Every row gives one point. Each copy is the shape, with its points in the same order, turned, moved and blurred by noise. Say if it was mirrored as well.

Shape (8 x 2):
[[-20  23]
 [-29  59]
 [ 44   4]
 [ -7 -15]
 [-33  47]
 [ 50 -12]
 [ 26  -9]
 [-30 -13]]
Copy 1 (8 x 2):
[[ 17  29]
 [ 27  64]
 [-51  20]
 [  1  -9]
 [ 34  51]
 [-54   0]
 [-29   0]
 [ 20 -10]]
Copy 1 is: mirrored
Copy 2 (8 x 2):
[[-20  22]
 [-36  56]
 [ 39  24]
 [  7   1]
 [-41  36]
 [ 57  22]
 [ 29  11]
 [ -9 -21]]
Copy 2 is: only turned
Copy 3 (8 x 2):
[[ 12 -26]
 [ 39 -55]
 [ 36  37]
 [ -4   3]
 [ 28 -53]
 [ 31  48]
 [ 12  29]
 [-22 -18]]
Copy 3 is: mirrored

Shape (10 x 4):
[[-24   4 -24  35]
 [ 23  -4  12 -54]
 [ 31 -16  36 -43]
 [ 18  24 -16 -11]
 [-47  11 -42   1]
 [-35 -20  20  33]
 [  4  16 -30 -20]
 [  5  57  28 -12]
 [-32  -7 -56  73]
 [-15  40 -18  24]]
Copy 1 (10 x 4):
[[-35  25 -30  26]
 [ 46  -1   9 -37]
 [ 58 -14  27 -17]
 [ 25  28 -25  -7]
 [-52  29 -32 -11]
 [-38   3  21  38]
 [ 10  26 -31 -17]
 [ 26  64  26  -1]
 [-61  26 -55  54]
 [-18  59 -15  21]]
Copy 1 is: only turned
Copy 2 (10 x 4):
[[-23  14 -37  32]
 [ -3 -23  17 -45]
 [ 15 -35  27 -34]
 [  6  13 -28 -22]
 [-60  15 -45   8]
 [-29  -6   6  53]
 [-11   3 -34 -24]
 [ 11  50  16 -16]
 [-35   4 -77  72]
 [-15  42 -28  14]]
Copy 2 is: only turned
Copy 3 (10 x 4):
[[-28   3  -7  40]
 [ 29  17  27 -49]
 [ 46   3  32 -38]
 [  6  32  -2  -7]
 [-54  20 -13  12]
 [-25 -27  32  34]
 [  1  30 -10 -15]
 [  1  65  47   0]
 [-44   3 -34  72]
 [-30  42   3  28]]
Copy 3 is: only turned

Shape (12 x 8):
[[-17 -25  16  27 -48   0  41   5]
 [ -2 -17  -9  37  -6  -6 -18  27]
 [ 75  12  20  -2   0  13 -57 -64]
 [-70  12  14 -66 -29 -34   1 -30]
 [-12  -5  21  11  11 -12  -4   6]
 [ -5  21 -10   0 -11  13  58 -28]
 [  6 -30  23  -3 -24   1  27 -16]
 [-48  11 -72 -71  35 -47 -29   3]
 [-50   4  -5 -18  11  27  21  -7]
 [ 17  19  46 -14   3 -40 -26  38]
 [-19 -51  32 -35 -10  27  64  32]
 [  1  22 -59  28 -28   2 -14  67]]
Copy 1 (12 x 8):
[[ -7 -34  10  10 -19  -9  61 -20]
 [  7 -21 -18  32   1   2  -5  -1]
 [ 63   5  16 -12 -46  -2 -64 -80]
 [-85  21  20 -58 -15 -12  -1 -23]
 [  1  -7  20  14  21 -13   3 -15]
 [ 12   9 -17 -29  12  15  53 -50]
 [  7 -32  15 -23  -6  -2  26 -41]
 [-70  33 -63 -51  45 -21 -55  -7]
 [-35   4  -2 -23  27  39   8 -26]
 [ 25  14  30  -8   2 -38 -29  32]
 [-16 -60  19 -46  32  30  40  15]
 [ 18   1 -75  37  -8  12   4  32]]
Copy 1 is: only turned
Copy 2 (12 x 8):
[[-13 -17  18  29 -54  26  32 -15]
 [ 10 -20  -8  29 -25   3 -29  11]
 [ 60  34  21  -6 -21  21 -75 -94]
 [-82   4  12 -53 -23 -13   1 -48]
 [  4 -21   4  -9 -18  -4 -14 -19]
 [ -6  23 -14  -2 -21  20  56 -47]
 [  0  -9  33  12 -34  22   8 -28]
 [-80  39 -36 -40  62 -14 -37 -25]
 [-27 -25 -33 -22  -5  32  17 -35]
 [ 19   1  20 -50 -28 -30 -32  13]
 [-21 -43  40 -17   2  53  56  10]
 [-13  38 -39  45 -25  17 -27  46]]
Copy 2 is: mirrored
Copy 3 (12 x 8):
[[ -40    2   48    0  -36  -20    1    2]
 [ -11    5    2   39  -13    5  -32   28]
 [  56   34   10    8   18   60  -39  -60]
 [  25  -21  -43  -32  -52  -25   51  -13]
 [   2    2    5   19   -1   14   14   20]
 [ -43   26   15  -30    4  -10   36  -30]
 [   3  -13   43   -6  -10    4   -1  -16]
 [  21   -7 -111  -38   13  -32   -3   20]
 [ -37  -16  -30  -20   -6   25   41    3]
 [  55   34   16   17   -5    3    7   43]
 [ -22  -42   47  -52   -9    7   32   42]
 [ -37   60  -17    2  -25   -9  -60   62]]
Copy 3 is: mirrored

Shape (17 x 11):
[[  42  -17   19  -12   -2    5   -4    7   35   -5    1]
 [ -12  -21    7   -4  -35   -2  -45   17   29   10   -2]
 [ -25   85    0  -13    4   -5   24    4  -14   -5    7]
 [ -25  -46   -4    2   18   13   30 -121  -41   15  -22]
 [ -29   40   13  -14   15  -14   13   28   33   -1  -28]
 [  -8   17    4   -8   19   -3   -4   39  -24  -16  -22]
 [ -19  -38  -54  -18   -4   25  -14   30  -30    2  -23]
 [  -1  -34  -16    6  -28   16   -7   42   40   20   -7]
 [ -26   25    0   39   14  -19   -5   15   10   17   12]
 [  -5  -46   13  -19   -6  -14   28    3   26  -28   14]
 [ -21   -9    2    0   14  -18    0  -14   38  -19   -5]
 [ -33  -31   -6  -14   -3   31   -7   41   40   10  -10]
 [ -16  -19  -41   -7   15  -10   28   -8   32    3  -25]
 [  13  -44   11  -10    0  -21   25   30  -63   19  -22]
 [   9  -11   -5   66  -23  -16   29   21    5   20  -16]
 [  -4   -8   -4  -16   16  -28    8   40   21   22    9]
 [  -9  -12    4   -2  -55    1  -25  -81   30    4  -17]]
Copy 1 (17 x 11):
[[  29  -28   34   -3  -13   31   -1   -7   21    2   -1]
 [ -30  -31   11    5  -23   15  -40  -18   34   14    0]
 [ -27   75    5  -23  -13   -3   34    4  -10   13    9]
 [ -22  -37    1    4   84   11   31  -69  -82    7  -31]
 [ -15   35   17  -11   -6  -23   13   13   37   -4  -20]
 [  -4   22   -2    3   -7    0  -12   41   -8    0   -8]
 [ -36  -36  -48   20  -13   28   -6   32  -18    2  -32]
 [ -24  -49    9   25  -33   15    3    9   42   15  -12]
 [ -19   12   -4    9    6  -27   11    4   21   30   34]
 [  -9  -51   33  -25   -3    4   15    4    1  -34    6]
 [  -7  -14    6  -13   16  -12    7  -21   25  -22    5]
 [ -44  -36    7   12   -3   21    3   23   49   -4  -21]
 [  -7  -30  -20    0    6  -14   42  -12   15  -13  -30]
 [  -1  -42   17   -3   -9  -11   -8   47  -61   30  -28]
 [  -2  -29   22   52  -26  -37   27    1   -4   31   16]
 [  -1  -24    4  -27  -12  -12   12   30   28   23   -3]
 [ -28  -24   20    4    2   18  -11 -104   -5    1  -12]]
Copy 1 is: only turned
Copy 2 (17 x 11):
[[ 21 -29  19  -8  14   7   0  -3  42 -22 -32]
 [-32 -23  23 -29  -9  15 -33   6  38  25 -36]
 [-11  73   7  -8  24  19 -11  40 -25 -37   8]
 [-32  -2 -20  59   3   4  36 -99  -8  13  43]
 [-32  42  22 -12  26   3  17  29  13 -18 -44]
 [-22   3  17 -16  45  16  -6  28 -32 -14 -32]
 [-28 -54 -22 -40   4  16  12  11 -32  28 -12]
 [-11 -37   8 -26 -19   7   6  34  35  26 -48]
 [-19  22  19  23  16  -8 -18  43  11  12 -15]
 [-29 -34  28 -18  -4 -25  27   6  32 -31 -12]
 [-42  -1   9   6  19 -17   4   1  34 -20 -20]
 [-35 -24  18 -36   5  31  27  32  38  24 -34]
 [-27  -4 -29  -8   6 -23  37   3  18  -2 -25]
 [  5 -36  52  -7   5 -16  19 -12 -64  17 -19]
 [  7 -14  18  51 -33 -15  -1  37  -2  15 -44]
 [ -2   4  28 -28  22 -31   9  29  16  14 -29]
 [-33   8 -15  11 -43  21 -37 -65  43 -12 -13]]
Copy 2 is: only turned
Copy 3 (17 x 11):
[[ 42  -4   5  14 -14  24 -20 -14  41 -20  24]
 [-14 -14   4  20 -52   4 -38   5  39  -7  35]
 [ -2  50  -5 -50 -16  -6  25  25  -5  19 -18]
 [-25 -65 -33 -13  29 -42   4 -95  -4  14 -42]
 [-12  52  -4   0 -20  10  11  12  55   8 -10]
 [ -6  22   2  21 -12   9   5  30   6 -21 -27]
 [-36 -14 -36  51 -43  25   5  -4 -25 -25  -2]
 [ -4 -17 -18  42 -48  32   1   7  42  -3  43]
 [-11  16 -20   4   5 -25   1  37  27  20  21]
 [  6  -1  16  24 -10  -3  24 -39  38 -39  35]
 [-14  16 -14   3  -5 -14  -8 -21  51 -22  18]
 [-38   1  -5  35 -30  49   0  -5  43  -8  32]
 [ -8  15 -54  26 -16   1  20 -35  36 -11  10]
 [ 19 -22  20  73 -19 -11  31  -5 -16   1 -28]
 [ 22 -37 -34  29 -17 -21  34  34  47  15  16]
 [ 10  36  -2  46 -15   3   5   3  24  11  30]
 [ -7 -47 -21 -37 -53 -32 -39 -53  45   1   8]]
Copy 3 is: mirrored
Copy 4 (17 x 11):
[[ 38  -3  13  -4 -17  10 -15   2  47 -17  -3]
 [ -4  -1   6  -3 -43 -25 -48  14  11 -21 -12]
 [-22  82 -11 -16   3  22  25  -8 -10  23 -15]
 [ 10 -74 -25 -37  29  21   2 -86 -53  22 -14]
 [-25  40  -9 -14   5   0   8  20  34   5 -48]
 [ -3  33 -35 -13  14  21 -19  38   9   3  -7]
 [  9 -17 -44 -23  -1 -14  -9  50 -39 -34  11]
 [  8 -20  10  10 -37 -27  -6  47  13 -21  -8]
 [-18  28  13  26  18 -12 -16  13  -6  27 -15]
 [-16 -28  -1 -16  -3  -2   2  -6  50 -18  25]
 [-17  -2   1   2  17 -10 -11 -18  29 -20 -20]
 [-19 -20  15 -16 -19 -10  -6  52   9 -34 -21]
 [  1 -18 -17  -4  20 -30  30   1   9 -20 -25]
 [ 23 -25 -54 -36   5   5 -17  37   7  46  33]
 [  7 -18 -17  56 -16 -11   4  22   9  43  -1]
 [  5  14   9 -18  12 -32  -3  36  31   8   1]
 [  4 -23  -7  -2 -54 -15 -26 -78  -9 -17 -30]]
Copy 4 is: mirrored
